Every row gives one point. To make a cloud, some directions were put in groups of two or more. Within a group, all points are equally far from the middle, so they leave a hole (a ring in 2 directions, a hollow ball in 3). The other directions are filled evenly. Then the cloud was stretched, turned, moved and blurred a little. Count the holes, and give their numbers of directions, smallest first.

Cloud (22 x 3)
[[ -3 -87 -23]
 [ -1  36  -5]
 [-35  91  18]
 [-11 -23 -30]
 [-39 -41 -32]
 [ 24  25  33]
 [-14  -8  33]
 [ 27 -23  52]
 [  2 -79   0]
 [ 60  -2  17]
 [-27  -7 -46]
 [ -9  18   7]
 [-25 -50  54]
 [ 37 -14   1]
 [-56 -71  14]
 [-29  55 -10]
 [ 15   7 -26]
 [ 59   7 -12]
 [  4  15  47]
 [ 30  46 -26]
 [ 25 -79  21]
 [-67  61   5]]
Holes: 0

Cloud (31 x 4)
[[  4  45  43  -8]
 [ 14  23 -30  44]
 [-17  41 -41 -47]
 [ 60 -35  42  33]
 [-33   1  62 -26]
 [-32 -38  15  36]
 [ 23  -6  23 -56]
 [ -3  54  37 -30]
 [  3  30  29 -79]
 [ 17   1  42  56]
 [-16 -40  -8 -19]
 [ 44  50  31 -46]
 [-35  46 -29 -80]
 [ 34  32  56 -24]
 [ -7  -4  57 -39]
 [-66 -14  37   9]
 [ -3  -3 -28  48]
 [-66  51  22 -41]
 [-59 -11 -28  18]
 [ 50  64   8 -33]
 [-56 -41  21  18]
 [ 31  16  52  42]
 [ 48  67   2 -22]
 [-30  33  44  -7]
 [-42  19  51 -11]
 [-42  49  38 -45]
 [-29  31 -41 -66]
 [ -7 -21  25 -59]
 [-19  13  19  42]
 [-18  46 -38 -33]
 [-32   3  30  35]]
Holes: 1 (3)

Cloud (83 x 8)
[[ 31 -18 -19   2 -11  39   9   5]
 [ 44  22  19 -16   5 -18 -58  64]
 [ 37   0  40  -1 -19  -9 -61  11]
 [ 30  58 -20 -58 -50  14 -20  46]
 [ 70  -7  13  -7  38  33 -46  17]
 [  0 -13 -11  33  31 -49 -34  21]
 [-31  22 -27  30  22 -22   1   8]
 [-43  16  -6 -20  -1  95  18  27]
 [ 31 -29 -40  19  31 -23 -21 -70]
 [ 93  -2  21  23 -36   3  20  15]
 [ -8  20   8  33  14  70 -27  26]
 [ -3  19 -10  33 -34  22  10 -25]
 [ 24   8 -22 -34 -10   9 -72  45]
 [ 59 -50  26  11  46 -23 -24 -15]
 [  7  70  30 -13   9  13 -53  40]
 [ 69  36  -3 -13 -14  23  10  29]
 [  9  -6   0  60   1  44 -34 -11]
 [ 17 -10  44 -25 -15  68  -6  30]
 [ -8 -39   9  47  32   8   5 -29]
 [-10   1  33  26  20  33 -42  36]
 [-23 -23 -14 -32  -3 -16  -5  34]
 [  3  -2  46  20 -59   3 -76  76]
 [-17  -3  19  57  31  15  -2  16]
 [ -2  -3 -34  -3  -9   5 -35  -7]
 [-28  29 -16  28  -4  30 -55  20]
 [  2  21  17  44 -42  29 -26  42]
 [ 21 -17  31   3   4 -25 -42  57]
 [ 10  23 -13 -25   1  -4 -19 -64]
 [-52  14  14 -27  13  29   2  38]
 [-47 -18  12  14 -34   4 -23  -1]
 [ 31 -24  17   5  41  48 -33  15]
 [ 14  49  31  11  20   8 -22  12]
 [  7  58   6  26 -16  30   8  19]
 [ 33  21  48 -36 -27  48 -25  43]
 [-47   6  29  -1 -37  10 -23  32]
 [ 55 -31 -10  38 -12  12  33   3]
 [  4  20 -14  -4  22  -4 -46 -51]
 [  6  36  -5 -61  22  19 -78  76]
 [ 44   6  29 -27  11  36 -57  25]
 [ 15 -16  25 -12   3   1 -57 -46]
 [  0  27 -33 -28 -29  53  -8  29]
 [-22  -1 -10  54   2   5 -53 -17]
 [ 24   0  18  18  23 -22 -28 -70]
 [ 69  49 -19 -23 -15  10 -31 -23]
 [ 38   3 -23 -15  79  14  26 -39]
 [-13  34   7  37 -41  38  20  66]
 [-16  81   8  14 -27  14 -20   3]
 [  6 -39  44  21  17  -1 -29 -27]
 [ -7 -10  -9  25  30  56   5 -17]
 [-30 -22  -7  -1 -11  32 -34   0]
 [ -5  29  51  34 -32   8 -35  38]
 [-14  -1 -45 -25 -11 -17 -14  42]
 [ -9 -37   4  72  14 -19 -27 -49]
 [ 35  37  -7   7  22  10 -65  -2]
 [ 39  24  -8 -17  65  16 -16   7]
 [ 50   3 -32 -25  63  -4 -19  -1]
 [  3  23   0 -58 -60   4 -40  33]
 [  4  -6 -17 -56  12  68 -41  17]
 [ -6  33  21 -48  15  10 -60  12]
 [  3  61   4 -55  13  74 -40   3]
 [-14  -4  57 -23   5  23 -35  72]
 [ 30  31 -23 -30  11   9 -56  59]
 [ -2  -5  34  40  -7  -8  26 -34]
 [ 15  14  59  18  34  45 -32   5]
 [ -1   1  22 -34  -7  46 -16  29]
 [-10 -20 -35 -21 -21  14 -52 -27]
 [ 13   2  -7  31 -23   4 -28  14]
 [ 17   0  44 -13   5 -18 -25   2]
 [-37  12  46 -13 -12  25   1  56]
 [ -8  24  -9 -75 -10   6 -39  47]
 [  9  -7  30 -15 -55   8 -30  53]
 [ 46 -31 -31  17  22 -29 -38  -2]
 [-44  46  10   5 -26   0 -55  -3]
 [ 67  -8 -13   3  58  19 -46  18]
 [ 27 -14  55   1 -64  21 -49  13]
 [ 38 -31  42 -13  21 -24 -16  -3]
 [ -9  26  49  55 -11  -9 -51  47]
 [-12  11  36  -5  22  37 -29 -10]
 [-19  17 -25 -65 -35  22 -11  61]
 [-41  27 -17  32 -60  13  -9  36]
 [ 54  -6  36 -42 -36  42 -22 -14]
 [-34  15  45   2 -26  28 -63  -5]
 [  8 -12  27  11   3   5 -28  37]]
Holes: 0
